Each row of a before or after table is a point. The points were changed in one or more steps. Then noise was added and the rows were shuffled. The steps act on columns, c1 being the first. Name the steps. A step turns or swaps two columns, mirrors them in a line or flattens them onto one, adds a multiple of one to another, or multiplies or shifts one. Angles are multiples of 10 degrees, from the lower column toward the higher: turns from -170 to 170, lines from 10 to 170 but not 90. Use the fewest steps. Two steps may share a column if one is a turn and the other turns, adds or multiplies; they go together, in the order done. Otherwise the lowest column goes first.

Before:
[[ -7 -25]
 [-53   3]
 [ 27  33]
 [ -7  14]
 [ -6  18]
 [ -5 -14]
 [-32 -11]
 [ 52  29]
 [ 17  40]
 [ 40  14]
 [ -8 -37]
 [ 23   7]
 [ 32  29]
 [ -2  45]]
After, 14 rows:
[[-45  29]
 [ 40  -7]
 [ 23  -5]
 [-24 -29]
 [ 58  -2]
 [-12 -10]
 [ 40  15]
 [ 33  28]
 [ 22  43]
 [  5  19]
 [-18 -20]
 [-34   5]
 [  0  17]
 [ 41   8]]
Steps: turn c1 and c2 by -30 degrees

Before:
[[-41 -38 -23  19]
 [ -8  20 -23  -8]
 [ -6 -27 -12  -6]
 [-16  12  11 -16]
 [  2   6 -33  -1]
 [ 16  23  -3  14]
 [-31 -31 -21  -7]
 [-27 -37  23  -8]
 [ 25   9 -34  11]]
After, 9 rows:
[[ 17 -60  25 -22]
 [  8 -16 -12  -3]
 [  8  44 -23  -5]
 [ 17  -9 -21 -27]
 [ 20   1  12 -10]
 [-18  43 -34  20]
 [-19  27  -3  10]
 [  1  39 -34   2]
 [ -6 -15 -24 -44]]
Steps: turn c1 and c4 by 110 degrees; add -1 times c3 to c2

Before:
[[-16  -7  24 -32 -14  35  50  14]
 [-33  25 -14  52  13  -5  22 -12]
 [ 12  11 -14  60 -25  34  25   8]
 [-14 -19 -20 -31 -24 -15  12  11]
 [ 15  30 -21 -28   9  20 -10 -17]
 [ -4 -16  10 -33 -13 -15  -9 -14]
 [-10 -20 -22 -34  -1  14 -13 -24]
 [ 22 -12 -18 -33  19   3   5 -17]
 [-30  -8  -5  13  11  -8  -7  20]]
After, 9 rows:
[[-29  -9  -8  14  11   0  -6  20]
 [-18 -17  10 -20 -23 -12  13  12]
 [ 20  31   8 -17  11  14 -11 -20]
 [-32  25 -18  49  14   8  21 -11]
 [ 22  10 -18  57 -26  26  26  10]
 [ -2 -22   8 -22   2  15 -13 -23]
 [ -9 -17  11 -31 -13 -14 -10 -15]
 [ -3  -6  15 -34 -14  38  51  15]
 [ 22 -12   8 -22  21  -5   5 -17]]
Steps: turn c1 and c6 by -20 degrees; flatten c3 and c4 onto the line at 110 degrees

Before (13 x 9):
[[-26  37  15 -10 -11   3  43   2  13]
 [  3   7   6 -16   5 -35 -28  32   8]
 [ -9  -3  26 -17  38  -9 -24   3   1]
 [ 23  -8 -60  13   4  10   1  -4 -16]
 [ 29  18  15 -13  19 -10  -9   6 -17]
 [-12   4  11 -11 -16  -5  49  -2  -7]
 [-24  22  12  32 -19  -3  32  18  34]
 [ 45 -14 -59  15  -7  -4 -13 -18  22]
 [ 21  -7   5   6  22 -12   8  28  -7]
 [ 12  36  24  16  10  -3   1  33  -4]
 [  8   3  34  -8  17 -31  -4  -1  11]
 [ 42 -18 -46  12 -28  36  -3  10  15]
 [-23  11  24   8 -25  -3  26 -14 -26]]
After (13 x 9):
[[ 46 -14 -61  18  -9   0 -12 -18  24]
 [ 24  -9 -61  14   4   4   0  -4 -14]
 [-24  21  12  31 -16   0  34  20  35]
 [-26  37  18 -12  -8   1  43   4  15]
 [ 11  31  25  17  13  -1   4  33  -5]
 [-23  11  23   8 -25  -1  26 -15 -29]
 [  0   6   7 -15   5 -13 -28  31   7]
 [ 28  16  15 -13  18  -1  -9   8 -15]
 [ 43 -19 -45  10 -25  16  -4  13  14]
 [ -9  -4  28 -20  40  -5 -26   2   0]
 [-16   4  10 -10 -18  -2  49   0  -7]
 [ 10   2  32 -12  17 -13  -5   0  14]
 [ 22 -11   6   5  20  -5   7  27  -5]]
Steps: multiply c6 by 0.4

Before (11 x 12):
[[-24 -34   8  14  23  -6  15 -31  15  27  -6   2]
 [-24  -3 -15   9 -25  39  32  -5   8   0  33   2]
 [-18  14   0 -31  31   1 -39  24  12 -32  47  22]
 [ 20 -55  60  -5  37 -28  -2   8 -15  21  16 -30]
 [ 12 -27  32 -45  28 -11 -28 -25 -22  39   8  21]
 [ 30  -8  20  26 -28  10  19  -9  41   0 -16  14]
 [ -1  -7  18   6  24 -14  31 -47 -24  31  48 -19]
 [  3 -40  -1 -26  15  22 -14 -44 -27 -24   3  17]
 [-21 -22  33  -6   7 -22   2 -14  11  17  -1 -57]
 [  7 -31 -15 -26  -6  -6  16 -11  25 -12   0  25]
 [ 30   2  58  -8  42  15  30   2   8  36 -22 -50]]
After, 11 rows:
[[ 18 -23  20  -6   7 -23   1 -12  12  19 -26 -57]
 [ 29  -8  49   7  24 -12  13 -45 -25  -3  18 -21]
 [ 27   4  19 -10  41  15  13   2   6 -36 -56 -51]
 [ 18 -54  54  -3  36 -31  -1  10 -14 -24 -35 -32]
 [-26  17  36 -29  32   1 -18  23  10  24  32  20]
 [-14 -31 -10 -28  -6  -6   6 -12  26  -6  12  29]
 [ 31 -34   1  15  21  -7   5 -31  15  21 -10   1]
 [ 36 -25  28 -45  29 -11 -10 -25 -18 -19 -22  20]
 [-26 -39   1 -25  17  24  -5 -43 -29   1   3  18]
 [ -6  -7   1  27 -30   9  11  -8  42 -28 -24  19]
 [  5  -4  16   7 -25  39  14  -4   7  27  32   3]]
Steps: turn c1 and c10 by -100 degrees; turn c3 and c11 by -50 degrees; multiply c7 by 0.4

Before:
[[ 12 -16 -11 -21  12 -19  -9 -10   3 -11  24  10  11  -4]
 [ 11  26  23 -18   5  12 -11   6   2  23  -2 -10 -12  -8]
 [  2  -6  15   1 -12  -2  58 -10   7  23  13   7  28 -16]
 [  9 -15 -27 -11  -3   8  -6 -10   5  -3  23  -1 -25  -9]
 [-22 -14 -12 -31   0   4  -3  -7   4  -8  22  22 -16   1]
 [ -2  14  -5   1  -1  -1  -7  25 -13 -10  12 -13  -8  -1]
 [-33  -5  18   5  -2 -60  -8  -9   3 -10  12 -16 -12  -6]
 [  9  -9  20  -8  27  11 -11   7 -10  -9  -8   1   7   1]]
After:
[[ 10  59  -1   0  18  -4  -6 -10   5  22   3   8  28  17]
 [ 25 -11  -1 -20 -16 -18 -17  -9   2 -11  10  10  11   4]
 [ 14  -7   4   0  -2  -1  14  24 -14 -10  -2 -15  -8   0]
 [ 22  -2   7 -30  -9   6 -15  -8   3  -8 -21  24 -14  -1]
 [ -7 -10 -34  -9  -3  12  -7   7 -11  -8  10   0   6  -2]
 [ -1 -12 -18 -17  15  11  26   5   2  23  11  -8 -12   9]
 [ 25  -7  19 -12 -20   7 -14 -10   5  -1   9  -2 -24   8]
 [ 11  -8 -11   4  18 -59  -4  -7   4 -10 -33 -17 -13   6]]
Steps: swap c1 and c11; swap c2 and c7; turn c3 and c5 by 130 degrees; multiply c14 by -1

Before, 10 rows:
[[ -2 -30  11 -27   1 -11  21   5  10  19  23   2 -38  10  35  59  15  -7
   -6   4]
 [ 43  25  14  20  -9  33 -13  19 -34   4  23 -12  -2 -41 -26   1 -27 -35
   -4  13]
 [ 24  12  -1   7  -1   6 -47 -13 -55  19  18   0  16 -50  -9 -33  30  16
  -30  22]
 [ 43  16   4  21  18  22 -50  18 -39   9  10 -48  18  -6 -28 -38 -26  -1
   -4 -26]
 [ -9  18  23  25  -2   3 -34 -12 -11  15  19   1  26   2 -15 -32   1  -8
  -19   6]
 [ -2  13   5  18  13 -11 -28   1   6  24   3  14 -48 -33  20   8   6  40
    7  48]
 [-44 -34   2 -26  16  -9   1  23  20  32  25 -17 -18  -7   5  28  37 -27
    9  23]
 [ 44  15   4  -2  -2  22  -5  16 -24  41 -21  -8  27 -15   0 -36   3  -2
   -1  12]
 [-54 -21  11 -48   5 -17  18  11   7   8 -10 -10  -2  -9 -31  43  19 -19
  -14 -20]
 [-40 -21  16 -17  -7 -16   2  40 -16  -8   3  -5   7   3   8  60  27 -17
   12  10]]
After (10 x 20):
[[ -6  12   4  21  12  -8 -29   2   4   4   4  -8 -49 -23  20   9  37  39
    8  32]
 [ -3 -31  12 -26   0  -8  20   3   8 -15  24   3 -35  10  35  59  12  -7
   -5  -7]
 [ -8  19  -6  25  -2   2 -33 -11  23  26  15   3  26   1 -17 -35   4  -9
  -21   3]
 [-55 -20  10 -50   5 -20  18   9  11  37 -14  -5  -2 -10 -30  44   4 -19
  -15 -27]
 [ 23  13 -53   8  -1   6 -50 -10   9  25  17 -13  16 -43 -11 -33  38  16
  -30   1]
 [-44 -37  20 -27  15  -8   1  23  -1  27  24  -6 -21 -13   4  27  42 -25
    9  -6]
 [-41 -20 -13 -18  -6 -16   3  39  18 -16   1   0   6   0  10  59  26 -15
   11  -9]
 [ 44  12 -23   0  -3  23  -3  17   8  39 -20  -4  28 -15  -2 -37  11  -4
   -3   7]
 [ 39  19 -39  19  16  23 -51  16   8  38  11  -8  19 -21 -28 -35 -34  -3
   -4  -3]
 [ 43  27 -32  19 -12  33 -12  19  21  30  25 -11   0 -39 -27   0 -14 -35
   -3  28]]
Steps: mirror c3 and c9 in the line at 40 degrees; add -1 times c15 to c10; flatten c12 and c14 onto the line at 70 degrees; turn c17 and c20 by -40 degrees
